Each row is a point. Each copy is the shape, with its points in the same order, stretched, turned, moved and blurred by noise. Some copies are also mirrored. Which?
(in the rows, 128 means zero)

Shape (6 x 2):
[[ 97 128]
 [175 102]
 [ 95 161]
 [137 107]
 [ 84 133]
 [176 117]]
Copy 1 (6 x 2):
[[102 154]
 [143  83]
 [124 175]
 [123 111]
 [ 93 158]
 [151  98]]
Copy 1 is: only turned
Copy 2:
[[116 154]
 [169 104]
 [ 89 143]
 [150 132]
 [106 165]
 [159  94]]
Copy 2 is: mirrored

Shape:
[[141  84 115]
 [144 139 171]
 [ 94 100  85]
 [ 97 143 126]
 [ 91 147 124]
 [160 111  82]]
Copy 1, 6 rows:
[[157  79 131]
 [110 116 187]
 [127  99  77]
 [ 93 131 126]
 [ 90 134 121]
 [188 114 121]]
Copy 1 is: only turned
Copy 2, 6 rows:
[[144 163 102]
 [131 148 175]
 [123 119  78]
 [113 105 133]
 [112  99 133]
 [181 135  98]]
Copy 2 is: mirrored

Shape, 9 rows:
[[146 113 109 145  85 159]
 [165 132 119 163 119 126]
 [124 121 106 177 110 138]
 [116 177 172 113 136 119]
 [119 107  88  83 155 114]
 [ 99 122 162 101 153  84]
 [139 142 116 120  77 114]
 [156 127 101 181 103 127]
 [ 93 170 144 110 143  94]]
Copy 1 (9 x 6):
[[143 102  94 147  94 158]
 [157 147 124 165 113 140]
 [122 140 102 181 108 155]
 [102 185 184 109 130 158]
 [106 134 102 106 176  99]
 [ 92 155 185 118 154 107]
 [122 139 120 131  68 124]
 [149 144  99 178  96 143]
 [ 74 187 165 107 138 119]]
Copy 1 is: only turned
Copy 2 (9 x 6):
[[160  96 109 168 106 152]
 [165 134 120 173 133 122]
 [132 114 118 175 129 126]
 [142 172 144  87 121 122]
 [152  93  82  89 166 117]
 [122 120 146  78 146  77]
 [165 130  99 126  84 113]
 [157 128 108 190 129 127]
 [121 168 120  83 130 101]]
Copy 2 is: only turned
Copy 3, 9 rows:
[[151 130 130 171  87 169]
 [152 146 118 169 124 124]
 [122 141 126 187 117 137]
 [111 186 136  80 123 120]
 [119 102  82  97 126 167]
 [104 116 132  67 124 107]
 [141 147 105 135  64 136]
 [142 147 107 191 113 126]
 [ 82 166 119  84 122 115]]
Copy 3 is: only turned
Copy 4:
[[141 163 102 142  78 144]
 [181 140 105 156 113 140]
 [131 126  95 167 104 152]
 [160 119 182 105 151 159]
 [134 111  84  83 149 111]
 [140  87 158 100 150  98]
 [173 125 117 105  77 152]
 [170 134  83 172  94 153]
 [152  80 160  94 150 158]]
Copy 4 is: mirrored

Shape (11 x 8):
[[135  93 166 104 108 105 110 144]
 [128 116 133  81 109 162 100 141]
 [137 105 156 158 142  99  98 104]
 [ 80 129 108 127 101 142 133 127]
 [145 154 121 100 171 131 165 140]
 [154 100  61 137 114  91 143 114]
 [124 139 127  63 152  98 120  96]
 [101 107 130 168 120 150 163 163]
 [162 141 175 134 117 102 110 116]
 [133  92 149 120 126 134 150  98]
 [142  62 187 158 102 108  59 116]]
Copy 1:
[[122  85 151 105  99 118 110 134]
 [110 128 138 112 106 175 107 139]
 [137  99 154 142 139  94 101  85]
 [143 154 130  74 116 120 130 108]
 [ 84 133 133 160 108 121 178 129]
 [101 122  60 109  99  79 115 100]
 [ 51 127 157 130  90 110 126 104]
 [169 134 116 101 156 116 157 139]
 [137 108 165 168  92  94 115 117]
 [131 108 126 123 106 138 143  85]
 [174  65 161 113 136 122  57 102]]
Copy 1 is: mirrored
Copy 2, 11 rows:
[[138 113 171  74 107 126  91 139]
 [152 132 120  76 127 166  76 122]
 [115  98 169 126 141  87  71 143]
 [101 153 119 129 107 164  98 110]
 [149 166 121 113 178 109 149 140]
 [134 125 111 131  90  68 124  93]
 [106 176 129  72 157  88  91 128]
 [130 108 139 151 115 165 138 135]
 [148 137 198 110 147  93  79 136]
 [118 106 157  99 150 126 109  97]
 [131  51 186  96 109 116  31 143]]
Copy 2 is: only turned
Copy 3:
[[144 105 146 141  97 133 109 123]
 [109 126 144  87 115 169 106 103]
 [163 124  95 179 131 147 122 110]
 [ 75 166 117 141 136 163 141 130]
 [139 134 115  86 163 113 161 148]
 [118 153  49 116  96 111 166 141]
 [104 137 127 105 145  90 129  84]
 [124 124 115 149 134 182 154 186]
 [184 143 145 151 121 132 125 103]
 [132  96 116 133 119 148 165 108]
 [183  94 115 193  81 166  82  94]]
Copy 3 is: only turned
Copy 4:
[[155  94 157 119  96  95 133 153]
 [124 111 123  96 108 138 106 138]
 [154  92 143 162 132  82 105 120]
 [ 87 117  97 140 108 137 147 118]
 [139 158 135 105 166 116 140 127]
 [171 117  58 148 121 106 175 109]
 [122 150 112 100 123  54 107 125]
 [109  98 143 157 144 166 173 125]
 [174 134 172 145 100  98 103 128]
 [143 101 149 113 118  98 145  85]
 [164  53 167 165  85  92  91 137]]
Copy 4 is: only turned

Shape (15 x 9):
[[126 145 110 138 145 129 114 110  97]
 [106 145 142 131 118 120 122 115 121]
 [108 131 129 139 143 101 174  89 143]
 [129 144  70 129  80 109 169 121  92]
 [150 131 133  88 153 125 174  98 160]
 [146 147 135 120 147 124 122 105 164]
 [163 141 117 153 127  86 180 134 133]
 [112 163 111 126 136 108 158 104 169]
 [ 99 124  86 158  80 159 104 148 120]
 [101  87  77 173 114 175 126 133 135]
 [ 82 100  95 137  83 149 101 178 106]
 [141 157  97 101 155  80 166 100 131]
 [ 84  84 109 151  92 161 111 147  97]
 [158 149 115 121  91  91 159  76 120]
 [150 186 116 124 120 122 210 108 112]]
Copy 1 (15 x 9):
[[156 153 160 155 150 110  95 122  97]
 [117 134 144 149 130 125 117 108 110]
 [126 139 160 110 171 163 125  67  87]
 [203 124 116 132 130  76 118  75  87]
 [137 165 169  95 144 166 133  68 152]
 [121 136 158 126 151 149 105  93 157]
 [158 108 171 114 175 104 147  81 117]
 [132 133 136 119 168 163 124  76 131]
 [160  98  91 128  98  96 102 155 106]
 [166 107  97  88 118 127  97 159  89]
 [135 123  71 114  92  66 123 165  79]
 [156 163 160 115 186 116 129  52 118]
 [145 122 105 109  91  92 108 159  68]
 [178 120 170 128 132 107  92  26 128]
 [187 131 175 168 150 150 157  70 116]]
Copy 1 is: only turned
Copy 2 (15 x 9):
[[130 156 121 117 118 130 118 131 102]
 [123 150 120 129 120 131 152  98 102]
 [146 135 102 128 174 158 152 119  92]
 [179 119  70 104  83 161 112 122 101]
 [143  77 133 126 160 130 131 122 101]
 [117 120 134 132 162 111 128  98 124]
 [179 125  97 120 156 127 143 135 135]
 [117 119  77 119 163 138 139  95 106]
 [109 157 105 116  82 164 132 103 148]
 [112 158 120 119 120 193 131 144 155]
 [115 159 119  90  63 166 152 114 139]
 [161 109  89  91 156 128 117 122  82]
 [123 167 139 114  79 182 152 130 131]
 [192 117 109 133 129 135 111  87  99]
 [159  74  64 151 118 126 132 141  92]]
Copy 2 is: mirrored
